Each row of a before or after table is a point. The points were changed in one or more steps. Then noise was added and the rows were shuffled. The steps act on how far a point lies along the listed directions, d1 being the first. Name the steps. A step turns or swaps two directions, mirrors them in a line or flattens them onto one, adds a multiple of one to another, or multiplies one. Angles are multiples of 10 degrees, from the lower direction toward the higher: turns from -170 to 170, lines from 10 to 170 but not 90. Use the fewest steps. Two steps may share a direction if one is a turn and the other turns, adds or multiplies; they go together, in the order done. Otherwise the lowest direction goes first.

Directions:
(1): [-0.16  0.39  0.25]
(2): [-0.12  0.22 -0.42]
(3): [ 0.45  0.20 -0.02]
Before (12 x 3):
[[-0.27 -0.59 -0.12]
 [ 0.04  0.22 -0.19]
 [ 0.15 -0.31 -0.28]
 [ 0.44  0.08 -0.66]
 [-0.03 -0.09  0.16]
 [ 0.03 -0.22 -0.54]
 [ 0.00  0.30 -0.47]
 [ 0.12  0.04  0.15]
 [-0.11 -0.46 -0.13]
 [ 0.27 -0.22 -0.28]
 [ 0.11  0.19  0.01]
 [ 0.18 -0.52 -0.01]]
After (12 x 3):
[[-0.64 -0.12  0.43]
 [-0.34  0.02  0.00]
 [-0.06 -0.12  0.19]
 [ 0.19  0.12 -0.35]
 [-0.37  0.11  0.09]
 [-0.35  0.29  0.34]
 [-0.32  0.39  0.46]
 [-0.13  0.44 -0.13]
 [-0.20  0.14 -0.47]
 [-0.03 -0.22  0.07]
 [ 0.32  0.36 -0.53]
 [ 0.08 -0.12 -0.18]]
Steps: turn d1 and d3 by 130 degrees; add 1 times d2 to d3

Directions:
(1): [ 0.29 -0.22  0.42  0.04  0.44  0.05 -0.32  0.17]
(2): [-0.08  0.31 -0.02 -0.52  0.12  0.43 -0.22 -0.15]
(3): [ 0.52 -0.10 -0.36  0.11 -0.21  0.38 -0.06  0.15]
(4): [-0.35 -0.42  0.21  0.17 -0.20  0.46  0.00 -0.12]
(5): [ 0.22  0.31  0.21  0.37 -0.04  0.06 -0.05 -0.56]
(6): [-0.04  0.29  0.11  0.20  0.27  0.31  0.50  0.29]
Before:
[[ 0.05 -0.36  0.09  0.06 -0.07  0.28  0.06  0.22]
 [-0.43 -0.11 -0.05 -0.17 -0.06  0.11 -0.03 -0.06]
 [ 0.18  0.24  0.03 -0.38  0.08 -0.22 -0.60 -0.39]
 [-0.38  0.04  0.30  0.08 -0.24  0.20 -0.02 -0.71]
 [-0.20 -0.20  0.26  0.15  0.07  0.41 -0.02 -0.08]
 [-0.38 -0.02 -0.06 -0.32  0.05 -0.27 -0.10  0.06]
 [-0.27  0.35 -0.26 -0.36  0.06 -0.12  0.07  0.11]
 [-0.03  0.18 -0.10 -0.45 -0.14  0.00 -0.35 -0.47]
 [-0.12 -0.03  0.01 -0.25  0.21 -0.54  0.20  0.32]
 [ 0.25 -0.03 -0.20 -0.11 -0.22 -0.15 -0.20 -0.12]
 [-0.45  0.07  0.21 -0.37  0.36 -0.04  0.09  0.32]
 [-0.70  0.10 -0.22 -0.26 -0.28 -0.12 -0.22 -0.44]
 [-0.62  0.34 -0.07 -0.57  0.19  0.14 -0.08 -0.12]
 [-0.63 -0.24 -0.06  0.07 -0.42  0.46  0.20 -0.14]]
After, 14 rows:
[[ 0.29 -0.21  0.17  0.10  0.09  0.19 -0.19  0.01]
 [ 0.43 -0.15  0.41  0.74  0.17 -0.05  0.04  0.08]
 [ 0.10 -0.24  0.20  0.13  0.35 -0.68 -0.50  0.07]
 [-0.54 -0.57  0.11 -0.17 -0.04 -0.03  0.26  0.32]
 [ 0.02 -0.09 -0.08 -0.18  0.17 -0.43 -0.17  0.19]
 [-0.41 -0.25 -0.11 -0.10 -0.02 -0.53  0.36  0.52]
 [ 0.08 -0.36 -0.25  0.25  0.04 -0.81  0.02  0.31]
 [-0.22 -0.41  0.07  0.02  0.17 -0.36 -0.03  0.39]
 [ 0.14  0.24 -0.22 -0.56  0.12 -0.59 -0.38 -0.01]
 [ 0.07  0.49 -0.16 -0.10  0.16 -0.18  0.11 -0.11]
 [ 0.00  0.23 -0.18 -0.40  0.05  0.16  0.12  0.23]
 [ 0.51 -0.20  0.17  0.36  0.17 -0.24 -0.14 -0.02]
 [-0.10 -0.53 -0.16  0.09 -0.21 -0.30 -0.15  0.27]
 [ 0.42  0.45  0.32  0.20  0.21 -0.55 -0.14 -0.63]]
Steps: turn d1 and d6 by 100 degrees; turn d2 and d4 by -150 degrees; turn d2 and d3 by -30 degrees; multiply d5 by 1.6

Directions:
(1): [ 0.33  0.34 -0.09  0.37  0.42  0.44  0.33  0.22  0.23  0.33 -0.08  0.08
  0.05 -0.20]
(2): [-0.34  0.32  0.23 -0.11  0.26 -0.20  0.02 -0.39  0.28  0.16 -0.21  0.08
  0.60  0.26]
(3): [-0.24  0.36  0.09  0.31  0.15 -0.66  0.03  0.23 -0.34  0.09  0.15  0.23
 -0.15 -0.31]
(4): [-0.12  0.48 -0.61 -0.37  0.00 -0.03  0.14 -0.18  0.06 -0.23 -0.35  0.04
 -0.35 -0.07]
(5): [-0.37  0.21  0.09 -0.03 -0.21  0.09  0.52  0.01  0.21  0.06  0.60 -0.36
 -0.18  0.18]
Before:
[[-0.66  0.67  0.57 -0.22  0.62  0.07  0.30 -0.55  0.76  0.56 -0.35  0.18
   1.32  0.66]
 [ 0.22 -0.02  0.08  0.27  0.14  0.46  0.21 -0.05  0.06  0.15  0.33 -0.24
  -0.03 -0.14]
 [ 0.35 -0.50  0.18  0.24  0.17  0.67 -0.03  0.29  0.09  0.29  0.22 -0.16
   0.26 -0.04]
 [ 0.52 -0.18  0.00  0.28  0.17  0.55 -0.15 -0.01  0.08  0.16 -0.32  0.06
   0.07 -0.02]
 [ 0.19 -0.08  0.00  0.04  0.18  0.39  0.03 -0.01  0.14  0.01  0.04  0.03
   0.02  0.07]
 [ 0.11  0.15  0.32  0.22  0.19  0.18  0.11  0.02  0.24  0.34  0.09 -0.05
   0.37  0.09]
 [ 0.12 -0.18  0.58  0.34  0.26  0.32  0.08 -0.02  0.21  0.42  0.01  0.14
   0.73  0.04]
 [ 0.36 -0.05  0.16  0.14  0.14  0.20  0.15  0.12  0.16  0.04 -0.01  0.03
  -0.04  0.06]
 [ 0.24 -0.31  0.06 -0.15 -0.22 -0.15 -0.18 -0.01 -0.32 -0.07 -0.12  0.28
   0.03 -0.10]
 [ 0.04 -0.40 -0.04 -0.12 -0.38  0.24 -0.01 -0.01  0.13 -0.09 -0.05 -0.40
  -0.10  0.26]
 [ 0.34 -0.29 -0.05  0.13  0.04  0.14 -0.15  0.22  0.08  0.02 -0.01  0.26
   0.04  0.13]
 [ 0.65 -0.39  0.17  0.21  0.22  0.60 -0.13  0.20 -0.06  0.20 -0.01 -0.03
   0.22  0.09]]
After:
[[ 0.48  0.01 -0.26  0.11  0.17  0.52 -0.08 -0.09  0.09  0.05 -0.47  0.07
  -0.07 -0.06]
 [ 0.34 -0.01  0.04  0.04  0.13  0.26  0.19  0.06  0.21  0.01 -0.08  0.03
  -0.10  0.06]
 [ 0.14  0.06 -0.18 -0.06  0.19  0.35  0.06 -0.04  0.15 -0.04 -0.05  0.07
  -0.07  0.05]
 [-0.04 -0.12 -0.32 -0.27 -0.36  0.10  0.05 -0.07  0.10 -0.19 -0.17 -0.36
  -0.28  0.20]
 [ 0.17 -0.18  0.24  0.00  0.18  0.66  0.11 -0.22  0.43  0.26 -0.23  0.04
   0.65  0.18]
 [ 0.28 -0.33  0.05 -0.17 -0.24 -0.10 -0.18 -0.04 -0.28 -0.09 -0.15  0.24
   0.03 -0.09]
 [ 0.37 -0.33 -0.28 -0.10  0.12  0.89  0.06  0.10  0.26  0.11 -0.07 -0.22
   0.07  0.03]
 [ 0.23  0.04 -0.08  0.13  0.12  0.55  0.26 -0.12  0.11  0.08  0.23 -0.26
  -0.10 -0.13]
 [ 0.15  0.16  0.17  0.06  0.16  0.34  0.13 -0.10  0.35  0.27 -0.03 -0.10
   0.34  0.17]
 [ 0.64 -0.18 -0.21 -0.09  0.15  0.75 -0.04  0.03  0.07  0.05 -0.26 -0.06
   0.05  0.13]
 [-0.69  0.81  0.40 -0.34  0.63  0.07  0.34 -0.62  0.78  0.49 -0.45  0.19
   1.22  0.65]
 [ 0.35 -0.23 -0.20  0.01  0.03  0.21 -0.12  0.15  0.12 -0.03 -0.11  0.23
  -0.01  0.16]]
Steps: turn d3 and d4 by -50 degrees

Directions:
(1): [-0.05  0.13  0.22 -0.63 -0.10  0.47 -0.13 -0.24  0.15  0.27 -0.32 -0.35
 -0.26  0.15  0.47 -0.19 -0.25  0.20 -0.14 -0.34  0.18 -0.43  0.00  0.17]
(2): [ 0.06 -0.19 -0.38 -0.16 -0.16  0.32 -0.05 -0.32  0.00  0.15  0.90 -0.02
  0.15 -0.30  0.30 -0.14  0.45  0.30  0.11  0.02  0.16  0.08 -0.29  0.03]
(3): [ 0.29  0.15  0.28  0.10 -0.35 -0.05 -0.35  0.22  0.27  0.15 -0.16 -0.18
  0.06 -0.32  0.03  0.34  0.21 -0.05 -0.50  0.01  0.41  0.17 -0.40 -0.63]
(4): [-0.05  0.36 -0.41  0.07 -0.11  0.15  0.04 -0.15  0.27 -0.39 -0.05  0.11
 -0.62 -0.03 -0.10 -0.08 -0.30 -0.07  0.12  0.06 -0.40 -0.01 -0.79 -0.17]
(5): [ 0.24 -0.27 -0.16  0.07 -0.05  0.08 -0.35 -0.07 -0.16  0.26 -0.09 -0.24
 -0.34 -0.53 -0.48  0.03 -0.08  0.43 -0.21  0.45 -0.41 -0.38  0.31  0.03]
(6): [-0.07  0.33 -0.50 -0.47 -0.07 -0.06 -0.23  0.35 -0.28  0.35  0.11 -0.44
 -0.15 -0.05 -0.04  0.00 -0.17 -0.61  0.26  0.25  0.15  0.35  0.19 -0.04]
Before, 11 rows:
[[-0.13 -0.24 -0.16  0.16 -0.08 -0.30 -0.09  0.25 -0.41  0.28  0.18 -0.14
   0.15 -0.11  0.03  0.10  0.11 -0.34  0.21  0.19  0.17  0.36  0.18 -0.33]
 [-0.16 -0.39 -0.11  0.78  0.13 -0.07  0.23 -0.41 -0.09 -0.61  0.60  0.52
  -0.04 -0.43 -0.48  0.00  0.18  0.43  0.20  0.17 -0.55  0.05 -0.45  0.18]
 [ 0.23 -0.52  0.04  0.17  0.33  0.19  0.23 -0.73  0.01 -0.23  0.30  0.25
   0.22 -0.05 -0.04 -0.16  0.32  0.76  0.17  0.08 -0.45 -0.53  0.29  0.61]
 [ 0.09 -0.08  0.47  0.64  0.03 -0.74  0.27  0.31  0.14 -0.21 -0.07  0.56
   0.64  0.05 -0.22  0.43  0.57  0.00 -0.13 -0.07  0.33  0.32  0.17 -0.14]
 [-0.14  0.10 -0.06 -0.32  0.04  0.09  0.12 -0.03 -0.10  0.13  0.05 -0.08
   0.00  0.17  0.26  0.07 -0.07 -0.24  0.08 -0.26  0.34  0.04  0.18  0.19]
 [ 0.02  0.22 -0.13 -0.05 -0.15  0.11  0.06 -0.14  0.33 -0.18  0.29  0.16
   0.08  0.11  0.35 -0.09 -0.10  0.04 -0.12 -0.10  0.09  0.09 -0.60 -0.06]
 [ 0.15 -0.36 -0.54  0.15 -0.08  0.03  0.13 -0.17 -0.31  0.08  0.75  0.00
   0.43 -0.36  0.10 -0.02  0.75  0.12  0.22  0.35  0.18  0.30  0.18  0.09]
 [-0.21 -0.11  0.65  0.56  0.21 -0.21  0.12  0.05  0.22 -0.29 -0.05  0.64
   0.42  0.28  0.20  0.19  0.33  0.11 -0.02 -0.32  0.14 -0.05 -0.18  0.00]
 [ 0.20 -0.11 -0.26 -0.12 -0.04  0.19 -0.24  0.05 -0.26  0.23  0.06 -0.21
  -0.19 -0.41 -0.07 -0.12 -0.02  0.12  0.07  0.42 -0.11 -0.05  0.09  0.00]
 [-0.26  0.12 -0.38 -0.19  0.10  0.09  0.20 -0.07 -0.07 -0.20  0.01  0.12
  -0.29  0.30 -0.36 -0.24 -0.51 -0.14  0.23 -0.03 -0.44 -0.11 -0.01  0.29]
 [ 0.01 -0.22  0.09  0.52  0.28 -0.37  0.22  0.10 -0.09 -0.11 -0.12  0.29
   0.11  0.22 -0.49  0.24 -0.10 -0.08  0.16  0.14 -0.44  0.14  0.38 -0.11]]
After (11 x 24):
[[ 0.21 -0.06  0.00  0.51 -0.05 -0.41 -0.07  0.35 -0.02  0.14  0.09  0.07
   0.22 -0.11 -0.45  0.50  0.18 -0.28 -0.07  0.29 -0.07  0.47  0.06 -0.62]
 [ 0.44 -0.17 -0.24 -0.38 -0.08  0.08 -0.37 -0.13 -0.20  0.54  0.62 -0.49
   0.47 -0.46  0.15  0.14  0.62  0.05  0.00  0.35  0.43  0.16  0.36  0.06]
 [-0.03 -0.64  0.16  0.63  0.09 -0.37 -0.02  0.04 -0.45  0.02  0.85  0.21
   0.75 -0.58 -0.38  0.26  0.68  0.13  0.05  0.27  0.20  0.45  0.39  0.10]
 [-0.22 -0.09 -0.39  0.43 -0.03 -0.22  0.12  0.03 -0.22 -0.22  0.09  0.16
  -0.31 -0.04 -0.12 -0.03 -0.10 -0.22  0.34  0.20 -0.38  0.22 -0.39 -0.30]
 [-0.01 -0.12 -0.95  0.20 -0.02  0.00  0.25 -0.19 -0.35 -0.20  0.72  0.10
   0.06 -0.24 -0.08 -0.13  0.45 -0.10  0.52  0.44 -0.22  0.37 -0.11  0.19]
 [-0.07  0.22 -0.14 -0.24 -0.12  0.23  0.06 -0.16  0.13  0.00  0.01 -0.06
  -0.28  0.04  0.27  0.10 -0.16 -0.09 -0.05 -0.26  0.21 -0.05 -0.30 -0.01]
 [-0.25  0.09  0.18  0.05  0.17 -0.39 -0.19  0.51 -0.28  0.29  0.08  0.07
   0.45  0.19  0.08  0.22  0.22 -0.56  0.26  0.03  0.35  0.35  0.43  0.07]
 [-0.06 -0.14  0.14 -0.05  0.11  0.00  0.21 -0.17  0.07 -0.07  0.17  0.21
   0.39  0.29  0.31 -0.17 -0.10  0.20 -0.06 -0.15  0.08 -0.11  0.11  0.36]
 [-0.11  0.27 -0.33  0.28  0.14 -0.89  0.17  0.66 -0.27 -0.05  0.02  0.25
   0.29  0.09 -0.51  0.35  0.17 -0.72  0.42  0.35  0.08  0.67  0.43  0.03]
 [ 0.17 -0.13  0.29  0.11 -0.30  0.15 -0.11 -0.09  0.32 -0.01  0.13  0.13
   0.19 -0.14 -0.13  0.11  0.18  0.36 -0.53 -0.19  0.21 -0.08 -0.40 -0.36]
 [ 0.12 -0.13 -0.19  0.08  0.03  0.21 -0.05 -0.13 -0.07 -0.05  0.00  0.04
  -0.25 -0.25 -0.01 -0.18 -0.04  0.26  0.08  0.26 -0.26 -0.14 -0.17  0.05]]
Steps: multiply d1 by 1.3; mirror d2 and d3 in the line at 160 degrees; turn d4 and d6 by -110 degrees; multiply d5 by 0.7
